Each row of a before or after table is a point. The points were changed in one or more steps. Then noise was added and the rows were shuffled. The steps act on columns, c1 being the first. Write out the steps. A step turns or swaps two columns, mirrors them in a line or flattens them onto one, adds a multiple of one to another, or multiplies or shifts one. Angles are multiples of 10 degrees, from the lower column toward the higher: turns from -170 to 170, lines from 10 to 170 but not 90. Use the fewest steps. Two steps may share a column if one is a turn and the other turns, adds or multiplies; they go together, in the order done. Otherwise the lowest column goes first.
In the rows, zero is written as 128.

Before (10 x 2):
[[138 149]
 [124 126]
 [100  92]
 [ 45 147]
 [210 141]
 [123 157]
 [103 119]
 [145 143]
 [153 153]
 [149  85]]
After (10 x 2):
[[120 130]
 [ 47 155]
 [140 125]
 [197 104]
 [116 134]
 [124 127]
 [138 125]
 [110 134]
 [128 127]
 [160 118]]
Steps: flatten c1 and c2 onto the line at 160 degrees

Before, 13 rows:
[[ 85 165 156 114]
 [153 125 131 132]
 [ 90  94 111 111]
 [ 77  91 108  97]
 [ 83 115 118 121]
 [142 127 175 170]
 [113 167 107 111]
 [ 91 113 114 117]
 [112  90 109 103]
 [ 78 141 168  77]
 [ 75 128 109 167]
 [130 109 146  83]
 [124 131  78  96]]
After (13 x 4):
[[ 84 134 144 141]
 [116 113 108 175]
 [ 71 133 138 147]
 [ 51 133 148 174]
 [144 135 124 128]
 [108  86 102 111]
 [ 90  85  82 158]
 [140  93 152 117]
 [122  97 178 151]
 [ 73 151 151 100]
 [142 158  80  97]
 [ 82 138 147 168]
 [ 71 141 139 164]]
Steps: add 0.7 times c2 to c1; turn c2 and c4 by -140 degrees; multiply c3 by -1

Before, 8 rows:
[[135 146 124 118 119 163]
 [112  63 141 155 123 134]
 [227 142 164 123 115 149]
 [112  92 125 137 159 163]
 [114 102 120 137 107 128]
 [121 128 164 116 119 137]
 [196 142 119 132 163 100]
 [104 136 130 200 125  90]]
After:
[[127 196  79 113 115 134]
 [133 115  57 123 203  80]
 [136 109  63 137 128 185]
 [134 125 108 140 119 147]
 [ 89 163  66 128 128 183]
 [139 163  60 123 106 131]
 [189 123 105 130 206 158]
 [123 136  75  54 104  71]]
Steps: turn c1 and c5 by 60 degrees; turn c2 and c4 by -170 degrees; shift c3 by -60; multiply c6 by 1.6

Before, 11 rows:
[[129 109 162 100 111 138 171  83]
 [ 93 123 124  85  67  94 153 126]
 [156 101  66 120 141  59 104 102]
 [126 136 109 108 100 110  78  95]
 [112 105 126 133 152 110 137 148]
 [147 115 191 137 128 141  87 106]
 [158 168 153 133 106 169 149 109]
 [179 126  85 114  88 169 117 112]
 [123 154 135  62 137 145 118 117]
 [113 158 121 152 104  97 108 154]
 [145 164 154  93  93  89 108 129]]
After:
[[128  89  95  95 113 137 172  81]
 [139 101 132  64 129 143  88 101]
 [118  81 129 129 152 107 139 153]
 [149  71 134 192 140  61 103 123]
 [142 195  88 109  93  89 111 142]
 [124 184  62 133 138 143 119 113]
 [161 125 121 170  90 168 118  99]
 [128 138 108 151  96 110  79 100]
 [148 208 127 104 100 170 147  97]
 [119 183 153 133 106  96 112 161]
 [105 118  89 140  65  94 154 136]]
Steps: multiply c1 by 0.7; multiply c2 by 2; turn c3 and c4 by -100 degrees; add -0.3 times c6 to c8

Before, 12 rows:
[[ 83 175 106 149 129 137 132  95 108]
 [109 165 151 116  93 120 129 108 124]
 [107 189 139 168 134 111 115 109 162]
 [137 157 127 169 118 155 147 143 149]
 [ 89 110 154 138 125 117 104 152 134]
 [ 99 191 144 102 149 158 111 129 142]
 [197 146 121 114 155  85 171 117 165]
 [119 167 158 165 149 149 113 127 104]
 [ 82 124 138 124 125 152 112 158 157]
 [ 73 111 172 115 140 141 145 102 156]
 [217 139 153 165 109 104 165 119 178]
 [240 157 106 149 128 114 128  69 172]]
After, 12 rows:
[[ 94  96 154  99  88 122 122 112 133]
 [ 87 206 134 151 110 106 164 123 182]
 [ 94 124 121 171 116 154 148 147 142]
 [ 93 105 164 143 151 146 110 126 119]
 [148  93 124 118 126 149 114 158 155]
 [166  82 156  84 138 143 144 101 169]
 [ 97  67 112 168 131 139 134  90 102]
 [ 79  81 136  89 147 158 110 129 148]
 [ 63 218  96 163 128 112 128  65 160]
 [159  96 157 120 128 117 100 159 141]
 [ 74  84 121 162 137 109 115 106 165]
 [ 92 183 112 118 152  81 170 117 160]]
Steps: turn c1 and c2 by 110 degrees; add -0.7 times c3 to c4; turn c3 and c9 by 20 degrees

Before:
[[ 90 138 134 107 121 146 130 138 127 110 132 107]
 [122 139 129 102 121 103 131 115 115 100 158 138]
 [116 139 113 104 134 107 135  75 103 152 117 143]
 [126 135 118  95 177 118 133 131 104  97 115 151]
 [119 172 107 102 132 106 128 136 148  86 116 139]
 [127 178 135 139 116 206 139 134 113  87 127 108]
 [126 139 118 101 115 112 125 129  98 159 111 137]
 [107 139 142 109 130 141 102 138 123 106 108 155]
 [128 133 118  88 128 132 127 140 156 117 122 151]
 [128 131 141 123 123 118 135 138 148  91 117 123]
 [126 148   7 140 117 102 121 101 118  96 121 155]]
After, 11 rows:
[[116 122 131 104 124 106 132 122 128 185 118 148]
 [124 126 122 103 108 111 125 155 127 144 112 134]
 [ 92 150 191 107 123 144 131 117 148 110 131 120]
 [125 121   8 139 102 100 121  88 105 136 121 152]
 [124 117 124  96 160 117 135 100 137 111 114 170]
 [130 177 138 138 105 204 138  98 102 100 127 142]
 [122 127 139 103 114 102 129  97 138 126 156 139]
 [105 114 172 111 116 141 104 116 142 107 108 150]
 [128 113 119  89 118 133 129 126 194 112 120 144]
 [127 135 141 121 127 120 134  99 153  99 119 123]
 [119 147 122 102 109 107 129  95 175  99 116 165]]
Steps: add -1.5 times c1 to c3; turn c2 and c12 by 50 degrees; turn c5 and c12 by 30 degrees; add -1 times c4 to c9; turn c8 and c10 by -60 degrees

Before, 13 rows:
[[144  89 163 114 139 163 107  94  54 119 114  97 101  65]
 [118  91 136 107 120 125  99 125 183 117 103 109  69 146]
 [106 116 140 102 100 153 135 116 143 141  92  72 105 159]
 [113  80 138 152 117 114 105 105  39 133 141 105  84  97]
 [166 115 177 145 101 193 130 124 123 108 151 155 134 172]
 [137  87 122 133 132 129 124 142  70  97 121  94 137  89]
 [161 136 125 101  88 131 113 106 151 134  82 126 108 158]
 [101 138 161 134 121 152  84 121 134 130  60 121 113 137]
 [112 110 143 110 137 130 148  90 166 125  43 129 106 171]
 [165 142 154 134 142 197 135 150 126 164 140 168 115 157]
 [132 171 147 121 130 200 128 106 138 125 168 180 138 152]
 [137  77 118 177 115 146 121  95  89 125 113  80 103  66]
 [165 130 163 124 143 189 107 105 142 161 157 158 181 175]]
After (13 x 14):
[[ 95 135 137 138 139 196 134 116 126  97  93 168 114 176]
 [143 175 149 120 128 202 130 146 140 146  82 183 133 149]
 [ 91 136 171 136 123 151  78 140 132 132 185 118 110 138]
 [115  81 119 204 107 145 121 164  90 119 141  81 108  67]
 [ 76 136 110  81  94 132 114 154 155 139 142 126 105 153]
 [110 129 136 115 144 189 107 155 141 118  75 156 181 185]
 [123  81 113 140 132 122 121 102  71 139 125 100 135  76]
 [115 118 151  85 102 149 132 143 144 139 163  69 104 157]
 [147  83 142 164 119 119 104 148  39 116 124  99  88  96]
 [103 119 150 155 100 193 125 123 123 164  78 157 136 166]
 [ 74 109 150  99 138 128 146 158 165 156 197 134 108 161]
 [ 95  87 152 107 138 160 107 159  54 122 117  96  99  65]
 [121  92 144  93 117 123 101 125 178 145 145 100  70 143]]
Steps: turn c1 and c3 by -30 degrees; turn c1 and c11 by -140 degrees; multiply c4 by 1.6; turn c8 and c10 by -160 degrees; turn c10 and c14 by -20 degrees

Before (9 x 18):
[[148 136 145 131 154  90 154  71 142 128 162 118 120 148 121 177 128 131]
 [133 115 214 127 102  78 125 104 100 140  92 119 178  92 111 140  98 151]
 [118  96 172  96 128 103 124 143 141 120 154 181  56 158  78 112 164 178]
 [140 179 151 158 117 144  64  94 115 140 147 129 174 162 139  94 147 157]
 [143 134  98 152  84 101 158 128 114 125 128 162 143 163 101 193 109 121]
 [159 130 157 138  40 117 121 105 156 206  97 135 153 169  88 130 117 122]
 [ 95  74 121  94 125  88  99 127 142 139 150 134 131 103 102 137 152 166]
 [134 161 120 149 127 142 153 148 115 125 100 107 126 209  69 149 144 120]
 [127 149 137  93 125  95 141  98 149  83 134 160 143 127 152 100 117 139]]
After (9 x 18):
[[148 136  99 164  84 157 158 123 125 126 129 111  95 165 133 193 108 134]
 [121 131 158 161  40 161 123 147 146 204  88 138 103 169 151 130 115 145]
 [194  75 120 119 124 119 100 148  73 139 171 126 123 104 170 137 151  95]
 [159 136 146 135 155 165 154 180 164 129 151 130 140 149 131 176 127 154]
 [165 148 137  85 126 145 141 161 180  83 113 113  96 127 132 101 116 133]
 [164  95 175 137 128 131 125 140 103 119 164  41 150 157 186 111 164  76]
 [183 115 214 138 102 157 124 158  72 140 110 166  95  92 140 140  98 120]
 [111 161 121 183 126 126 155 107 152 125  89 143 144 209 158 149 144 123]
 [102 178 151 145 117 130  65 172 193 139 123 157  92 163 101  95 146 121]]
Steps: turn c1 and c6 by 120 degrees; multiply c1 by 1.3; add 1.5 times c2 to c9; turn c9 and c11 by -20 degrees; mirror c4 and c15 in the line at 160 degrees; turn c8 and c18 by -150 degrees; turn c12 and c13 by -140 degrees

Before:
[[136 158 122 103 133 131 106  74  83 122 127 117 148 116 163 167  90 148
  170  88]
 [ 90 111  97 194 128  83 187 117 112 144 107 152 177 116  76 167 142  85
  125 145]
 [ 92 118  95 186  99  81 128 140 113  98 141 114 155 154 102 150 193  79
   70 129]
 [124  95 110 153  74 130 177 120 195 167 163 156 124 151  86  60 103 150
  130 142]
 [132 122 117 153 115 117 156 117 181 162 144 201 148 102 114 105 134 133
   74 164]
 [ 99 142 106 148 148 136 152 145 193 159 114 130 135 139 110 102 120 153
  107 142]
 [127 110 109 113 157 111 101 101  60 154 108 114  80 128 153 143  96 132
  169 141]
 [120 131 187 109 131 149 120 101 104 146 102 115 107 115 151 136 119 120
  172 126]
 [138 134 138 135 123 156 121  99  67 116  91 105  86 130 140 182  67 127
  130 122]
 [108 116 123 102 130 170 156 101 178 210 163 149 167 137  84  84 120 137
   62 142]
 [140 130 143 138 130 146 131 141  81 117 178 120 158 140 176 141  58 123
  175 156]
 [117 111 114 150 130 151 149  88  57  87 110  98 121 113 173 114 102 140
  165 153]]
After (12 x 20):
[[138 133 139 135 151 156 121 148  69 137  91 105  86 131 141 183  66 127
  117 122]
 [140 129 141 138 118 146 130 120  81 115 177 119 158 140 176 141  58 122
   67 156]
 [117 109 114 150 163 150 150 147  57 144 109  99 120 112 175 115 101 140
   61 153]
 [ 92 119  97 186 104  82 129 147 114 183 141 114 155 156 102 150 192  82
  170 129]
 [128 110 107 112 167 112 102 115  60  85 109 113  79 129 153 143  97 132
   98 139]
 [130 122 118 153 130 118 157 145 182 124 144 201 148 101 114 104 133 133
  197 164]
 [123  94 111 153 107 131 177 178 195  92 164 157 124 150  86  60 102 151
  159 141]
 [119 129 187 110 153 148 121 139 103  89 101 114 107 116 151 136 120 120
   92 125]
 [ 91 111  96 193 137  81 187 133 113 117 107 151 177 115  75 167 141  84
  153 145]
 [101 142 106 148 123 135 152 103 193 112 115 131 136 139 110 102 119 153
  167 142]
 [137 159 122 104 178 132 105 150  80 111 127 118 149 117 163 166  89 148
   79  88]
 [109 116 124 101 152 169 156 141 178  88 163 149 168 138  83  83 120 137
  238 142]]
Steps: mirror c5 and c8 in the line at 150 degrees; turn c10 and c19 by 150 degrees; add -0.3 times c15 to c19

Before, 13 rows:
[[121 129 152 130 165  99 155 114 147  99 176 113 138 117 126 134 121 140
  147 171 121 142 145 169 164 101 129 143 137 155 115  72]
 [ 89 106 160 144 137 133 142 127 107 108 101 109 122 155 118 164 157 151
  106  87 118 139 117  91 135 136 121  75 126 108 128 129]
 [125 101 120 151 160 115 144 109 104 122 158 106 137 110 120 128 119 112
  152 160 130 126 194 132 178  95 155 123 119 134 122 109]
 [ 90 119  95 160 152 155  98 111 117 113 126  94 141 131  98 116 113 142
  115 113 156 101  91 182 110 159  84 113 111  93 202 165]
 [113  98 128 154 154 107 142 140 108 114 108 124 140 152 133 137 137 196
  145  52 107 161 101 116 127 139 151 108 110  95 125 152]
 [117  92 156 132 120 113 122 123 112 131 100 111 125 155  84 158 119 166
  140  80 115 134 107 122 151 139 137 135 119 129 126 158]
 [ 87  97  81  99 129 157 106 121 140 150 112 121 141 120 135 130  85 131
   89 128 152 100  89 180 112 136  87  97 111  68 163 133]
 [ 93  71 128 126 132 148 166 127 119 116 135 116 138 123 126 176 145 164
  140  91 119 150 110  79 138 172 119 129 110 129 109 123]
 [106 114 141 127 165 118 153 129 125  79 162 129 114  97 125 123 105 120
  134 160 118 107 147 158 181 112 149 111  86 156  99 131]
 [134 128 138 159 157  91 148 140 114 114 178 125 118 104 132 136  77 119
  158 154 118 107 146 130 175 114 101 119 108 147 100  76]
 [ 87 123 142 116 186 105 168  96 130 118 182 145 127 137 127 143  82 112
  172 153 136 139 163 143 166 114 103 115 125 145 107 111]
 [102 121  82 143 131 117 109  89 142 121 112 110 164 109 112 151 102 117
  104 134 156 100  71 149  91 126 115  93 101  97 195 171]
 [ 68 122  89 133 138 154 102 122 155 130 121 137 162 105 108 119  84 149
  107 100 152  82 113 152 101 128 102  99 129 130 164 130]]
After, 13 rows:
[[ 46 124 142 116 187 166 169  50 146 118  92 130 100 137 126 143  82 112
  172 153 136 140 149 171 151 113 102 115 126 145 107 111]
 [114 128 152 129 167 164 154 107 113  99  78 147 121 116 125 134 122 141
  147 171 122 141 147 155 157 101 129 143 137 155 115  71]
 [141 129 139 158 157 174 149  89 126 113 102 114 108 105 132 135  76 120
  156 153 119 107 132 170 165 115 101 119 109 146  99  76]
 [  8 122  89 134 138 101 101  78 136 129 118 155 161 104 108 120  85 149
  107 101 151  82 144 114 102 128 102 100 130 130 164 130]
 [106  92 157 133 121 151 122 115 112 131 145 112 141 154  84 158 119 167
  139  80 116 136 112 105 143 140 137 135 119 130 127 157]
 [ 50 105 160 143 138 134 142 157 110 108 165 106 133 156 117 164 156 150
  107  87 118 139 116 118 124 136 121  75 126 108 128 129]
 [ 57  71 127 125 132 137 166 144 116 116 153 119 147 123 125 176 145 164
  140  91 118 150 124 151 109 172 118 129 110 129 109 123]
 [ 75 121  81 144 131  90 110  62 110 121 123 142 194 108 111 151 103 117
  104 136 156 100 120 108 139 127 114  93 100  96 195 171]
 [ 52 119  95 160 152 110  99  96  95 113  96 116 165 131  99 117 114 142
  115 113 156 100 114 109 101 159  84 112 111  93 201 165]
 [ 85 114 141 127 164 180 153 106 129  79  93 125 104  97 125 124 105 120
  134 161 118 107 128 148 138 112 149 111  87 156 100 131]
 [ 45  97  81 100 129 113 106  78 122 150 104 140 166 120 135 130  85 130
   89 128 152  99 113  95 100 136  87  98 111  67 163 134]
 [124 100 120 151 160 178 144 100 107 122 111 104  84 111 120 128 119 113
  151 160 131 126 178 153 141  96 155 122 117 134 122 109]
 [ 98  99 127 155 153 127 141 149 124 114 145 108 155 152 133 137 136 196
  146  52 107 161 120 114 149 139 151 108 110  95 125 151]]
Steps: multiply c1 by 2; turn c6 and c25 by -90 degrees; add 1 times c17 to c8; swap c9 and c12; multiply c24 by 0.7; turn c11 and c24 by 120 degrees; turn c13 and c23 by 50 degrees

Before, 8 rows:
[[171 169 114 147 152  96 135 110 136 105 174 165  83 133  80 121 110 122
   82 128 140 130 149 141 112 168 163 151 116 154  69 152 157 158 124 105
  132 210 178 121 122 161 149 114 155 106 155 166]
 [135 160 188  88  65  86 189  85 102  83 101  99 115 145  86  85 129 149
   93 102 125 110 134 166 114 100 154 117 107 132 116 111 112 139 120 158
  146 178 168 139 130 171 161 137 162 136  89 162]
 [144 123 187 143 115 124 128  87 113 161 165 179 136 170 106 170 148 194
  162 146 152 115 130 167 125 102 135 133  93 200 141 105 133 102 171 117
   90 217 174 185 107 169 103  71 163 108  69 114]
 [ 89 205 107  94  75 177 126  93 171 106  97  95  92 152 126 174  99 100
  111  88 113 114 144 100 130 138 163  94 155 127 158 160  80 122 106 148
  109 136 111 146 132  73 164 164  72 162 159  94]
 [158 141 146 122 148 147  93 114  98 124 122 176 148 131 161  91 153 171
   88  96 117 173 140 177 160 118 132 154 141 108 165 175  82  85 168 157
   92 128 135 124  75 112 124  71  71 106 145  91]
 [ 95 114 168 142  86 121 122  85  95 105 107 106 112 134 102 123 181 181
  106 109 131 153 102 119 157  95  81 140 117 178 116  93 132  98  92 141
   75 129 107 126  77 113 161 122 131 164 110 167]
 [115 119 100 104 132 149 124 177 169  95  94 121 163 172 152 116 148 129
  114 100 134 109 165 108 169  94 118  82  81 114  97 139 136 154 107 137
  124 126 117 143 119 127 104 157 114 201 125 128]
 [ 87 155 101 144 128 111 186 164 111 157  99 151 110 103 146 177 186  99
  106 125 124 151 129 127 101 150 122 104  92 112 140 167 159  64 116  98
  135 188 132 129 155  80 154 131 151 125 128 138]]
After, 8 rows:
[[145 144 147 121 147 147  93 113  89 124 122 177 149 133 160  80 151 166
   88  95 118 172 141 178 159 115 133 153 140 112 165 174  78  87 161 125
   94 128 131 114  94 129 128  71  71 105 149  91]
 [ 92 154  98 146 126 109 187 160 117 159  96 147 109 106 147 160 186 102
  107 126 122 147 127 127  99 149 120 104  91 111 141 164 159  64 104 107
  132 190 135  81 176 135 155 133 152 124 126 135]
 [ 80 115 167 143  87 123 120  86  73 106 109 107 109 131 104 105 180 181
  108 109 130 154 102 120 157  95  79 140 118 176 116  97 132  98  84 138
   78 124 109 112 105 129 163 125 129 164 112 170]
 [111 116 101 107 130 150 125 177 156  96  95 121 162 174 151 137 150 130
  115  98 132 109 166 109 168  95 116  83  82 112  97 138 138 154 101 135
  123 128 116 128  92 143 107 159 112 201 123 128]
 [171 171 115 148 151  98 134 112 133 105 175 161  82 134  82 127 111 122
   80 127 141 131 152 142 109 166 162 149 118 154  72 152 156 160 114 108
  130 211 179 158 116 115 145 111 154 105 155 163]
 [ 81 205 108  94  74 175 126  92 140 106  99  99  96 153 126 190  99  99
  110  85 110 115 142 100 130 137 163  94 151 126 158 157  82 122  96 149
  111 135 109  77 121 156 163 162  71 164 158  95]
 [142 162 186  89  62  87 188  85 129  81 102 106 115 146  88  79 128 153
   95 105 128 109 135 165 112  96 151 121 106 133 115 114 112 136 111 150
  146 181 167 174 129 129 162 140 162 136  91 163]
 [133 125 185 144 117 123 132  88  89 162 168 176 133 171 104 155 150 193
  166 145 152 115 126 166 125 102 136 134  95 203 138 106 131  99 162 109
   90 215 172 176 131 178 104  68 161 107  72 114]]
Steps: add 0.3 times c37 to c1; turn c9 and c16 by 30 degrees; turn c9 and c41 by -40 degrees; multiply c36 by 0.4; turn c12 and c36 by -20 degrees; shift c35 by -10; mirror c40 and c42 in the line at 40 degrees
